Every row gives one point. The last column is the point's height on a tilted bowl or saddle (a function of degree 2), plus a little noise. Count its main directions that bend up, bend down and stay straight.
In the rows, 128 means zero.

Points (12 x 3):
[[156 168  86]
 [125 118 112]
 [105 109 112]
 [163 113 107]
 [180 211  44]
 [134 159  92]
 [143 103 112]
 [ 83  85 108]
 [102  99 112]
 [ 78  97 104]
 [ 48 115  80]
 [130 163  89]]
Directions: 0 up, 2 down, 0 straight

Points (10 x 3):
[[209 172  51]
 [ 95 133 160]
 [ 77 115 152]
 [148 131 136]
 [149  96 118]
 [115 141 157]
 [ 87  78 126]
 [ 94 138 161]
 [188  96  72]
 [ 84 158 159]]
Directions: 0 up, 2 down, 0 straight

Points:
[[ 22 145 126 101]
 [157 120  67 138]
 [171 186  75 115]
 [130  73 198  44]
 [ 93 110 124 159]
 [131  85  80 146]
 [ 96 150 124 159]
 [107  92  95 178]
 [139  88 161 101]
 [123  94 129 127]
 [123 108 186 114]
 [121 154 124 166]
 [100  87 156  84]
 [107 170  88 182]
 [102 183 144 109]]
Directions: 1 up, 2 down, 0 straight

Points (22 x 5):
[[196 136 172 160 185]
 [105 146  72 154 117]
 [148  88 141 191 174]
 [101 114 118 137  97]
 [ 75  83 181 153 125]
 [ 66  18  86  97  88]
 [136 118  52  63 145]
 [125 130  96 126 104]
 [181 145 180 154 200]
 [121 168 190 104 210]
 [132 130 168  93 148]
 [138 144 103 104  99]
 [167 174 153 128 139]
 [120 130 118 150 111]
 [111 123 125 121 101]
 [147 166 151 178 148]
 [102 142 193  78 166]
 [182 120  44 135 137]
 [135 115 115 144 116]
 [ 50 126 165 157  98]
 [147  82  54 148 184]
 [108 128 123 120  99]]
Directions: 2 up, 1 down, 1 straight

Points (27 x 5):
[[114 158 148  75 163]
 [123 114 164 140 150]
 [185 156 109 140 165]
 [168 104 145  66 166]
 [ 65 137 119 122 163]
 [114 102 162 148 159]
 [189 108  92 170 183]
 [ 98  81 111  88 181]
 [180 110  87 184 180]
 [ 96  76 138 125 185]
 [107  82 129 152 169]
 [106 122  50 195 138]
 [142 195 156 151 135]
 [156  91 224 129 168]
 [108  89 192 131 181]
 [ 93 147 137 141 140]
 [128  98 147 135 159]
 [ 95 177  49 133 128]
 [141 161 180 111 147]
 [104 124  78 100 148]
 [132 169 169 198 125]
 [105 107 208 136 174]
 [ 63 164 182 134 165]
 [141 107 161 119 156]
 [ 74 133 162 130 168]
 [103 163 100 155 127]
 [198 102 100 174 193]]
Directions: 2 up, 0 down, 2 straight

Points:
[[127 144 145 133 188  61 217]
 [104 124 146 200 107  40 154]
 [129 128 106 157 137 120 154]
 [ 56 123 143 150 110  89 142]
 [122 157 115  85 127  64 125]
 [163 140 103 133 146 180 147]
 [ 73 163 103  96  76  99 140]
 [ 93  59 154  50  93 188  66]
 [ 90 122 118 201 174 164 131]
 [ 86  70  96 108 104 139 111]
 [ 93  48 165 164 121  92 121]
 [126  76 103 154 106 106 165]
 [128 122 154 124 136 150 133]
 [121 148 122 134  82 123 146]
 [158 149 119 136 183 127 182]
 [ 91  70 166 151 172  60 154]
 [156 154 180 115 162 122 166]
 [120 143  74  99 125 150 119]
 [ 88 175  77  92 113  62  71]
 [ 79 105 149 122 166 177  85]
 [103 172  97  80  69  95 120]
 [128 108 134 121 186 187 127]
 [123 115 129 176 167 139 157]
 [156 157 134 152  73 105  92]
 [133 140 170 132 172 139 145]
 [141 180 135 210 122 142  71]
 [115  64 142  78 135  79  65]
 [117  89 114  31  24 121  78]
 [118 169  60 133 143 108 102]
 [133 123 152 121 155 213 122]
 [124  98 210  79 112  96  86]
 [ 70  46 151 126 119 193  70]
 [129 128 145 137 173 157 142]
 [163 131 104  54 110 109  92]
 [158 116 145  56  89 106  90]
 [137 189  73 129 139  68  88]
 [104 114 114 166  99 101 166]
 [110 108 134 190 124  90 170]]
Directions: 2 up, 3 down, 1 straight

Points, 46 rows:
[[ 69 142 114 179 121  14 185]
 [161 130 169 141  92 154 136]
 [177 158 144 135 134 180 136]
 [147  68  93  90 175 190 100]
 [114 134 147 127 138 101 125]
 [ 40 114 125 221 146 132 172]
 [118  99 121 103 117 130  93]
 [132 172 142  92 150 104 126]
 [146 102 175 189 159 109 168]
 [133 165  65 106 123 152  87]
 [ 74 114 186 151 184  84 181]
 [145 169 151 167  79 109 128]
 [152 125  98 167  72 122 121]
 [122  50 138 171 150 143 126]
 [100 134 171  90 101 115 104]
 [ 55 128 115  79 179 154  99]
 [133 159 174 133 160 182 145]
 [ 72 124 170  85 129 132 102]
 [150 156 113 105 106  93 110]
 [171  49 149 116 167 124 103]
 [165 147 102 183 120 126 135]
 [ 86 173 114 125 165 147 110]
 [102 172 135 183 139 174 120]
 [ 78 199 171  60  52 159   7]
 [ 88 158 164 147 122 155 111]
 [146 163 154 146 130 130 133]
 [146 104 179 172 148 144 156]
 [ 96 110 169  61 114 191 100]
 [ 85 148 104  73  95 107  55]
 [170 195 146  98 171 101 168]
 [130 116  58  23 193 159 104]
 [118  98 106  79 161 116  90]
 [116  78 113 179 180 154 130]
 [121 131 142 133 139 100 127]
 [141  81  62  77 174 115  85]
 [146 136 119 198 110 123 139]
 [124 101  93 126 111 103 102]
 [103 110  94 145 146 223 115]
 [ 57 163 109 156 146 119 112]
 [123  95 144  63 167 134 102]
 [214 149 193 133 159 129 193]
 [138 194  90  81 104  69 100]
 [116 142 144  58 124 118  92]
 [123 154 142 145  86 193  90]
 [129  94  90 191 136 111 134]
 [140  75  97 126 143  80 105]]
Directions: 4 up, 1 down, 1 straight

Points, 62 rows:
[[165 126 182 195 160  90 106 203 125]
 [103 184 114 140 107 117 130 209  69]
 [113 162  63 162  60 192 133  84  53]
 [124 118  58 137 120  97  65  94 112]
 [148 177 100 111 136 100 139  60 104]
 [ 41 163  49 120 132 107 173  76 100]
 [115 117 163 137 117  85 141  73 113]
 [122 125 178 194 127 158 177  98  63]
 [138 123 152  78 131 145 172 123 148]
 [119 102  90 133 120 134 108 160 115]
 [130 174 148 170 148 158 154 101  92]
 [141  87 102 155 142 114  87  63 129]
 [104 131 105  81 111 153 103 147  87]
 [ 98 119 108 149  32 146 144  99  74]
 [167 135 153 190 101 136 142 145 109]
 [146 103  92 161 118 170 196 114 105]
 [164  98 136 122  94 133 114  62 113]
 [ 94 167 192 166 178 191 121 104  59]
 [120 139 148 152 126  86 116  72 110]
 [166 110 186 130  69  49 101 123 112]
 [107  91  70  73 132 105 155 155  97]
 [124 176  91 147 133 139 120  78 109]
 [126  85 160  74 146 165 157 115 123]
 [121 125 156  76 107  90 124 155 124]
 [ 99  88  97  59 125  74 146 148  99]
 [ 72 103 180  87  71  40 150 123 117]
 [122 144 119 125 171 165 155  94 123]
 [ 78 123 126 144  52 160 155 164  61]
 [140  72  49  97 129 112 127  64 126]
 [110 159 174  73  59 180 132 165 111]
 [195 121 151 138 171 150 119 134 132]
 [101 144  84 129 193 104 152 171 135]
 [160 111 128 111  42  73  81 151  74]
 [128 165 167  99  81 142 132  98 105]
 [104  74 174 135 118 159 167  95  92]
 [130 108 166  96  93 110 187  86 146]
 [130 173 146 182  79 177 108 119  70]
 [154 238  47 101  90 185 162 146  35]
 [117  74 106 205  81 131 128  73 114]
 [148 155 209 105 156  71 161 172 146]
 [225 114 154 124 184  87 133 125 111]
 [117 155 158  71 220 104 129 158 136]
 [130 138 111 141 126 117 144 214  96]
 [166  93 196 114 176  60 159  69 102]
 [108 165 114 112 104 159 121 152  92]
 [162 176 102 165  97 134 130 174  87]
 [120 122 129 144  51 167  84  81  65]
 [170 110 117 108 177  82 129 161 126]
 [125 130 124 180  73 182 169 203  69]
 [174 161 108  91 118 160  61 158  90]
 [109 155 172 139 132 118 136 149 117]
 [105 132  93 139 129 159 135 100 118]
 [133 130 177 126 119 198 107 144 107]
 [194 186 112  70 114 131 110  22  59]
 [145 156 140 171 123 107 142  52  85]
 [127 154  82 144 145 153 157  72 121]
 [ 78  98 102 123 117 113 147 172  92]
 [167 159 122 181 104 135 161  95  88]
 [ 56 173 126 153 165 149 141  99 103]
 [176 149 174  98 146 166  72 185 129]
 [ 99 190  92 130  76  98 130 141  46]
 [154 144 118 187 169 114  70 139 153]]
Directions: 1 up, 4 down, 3 straight
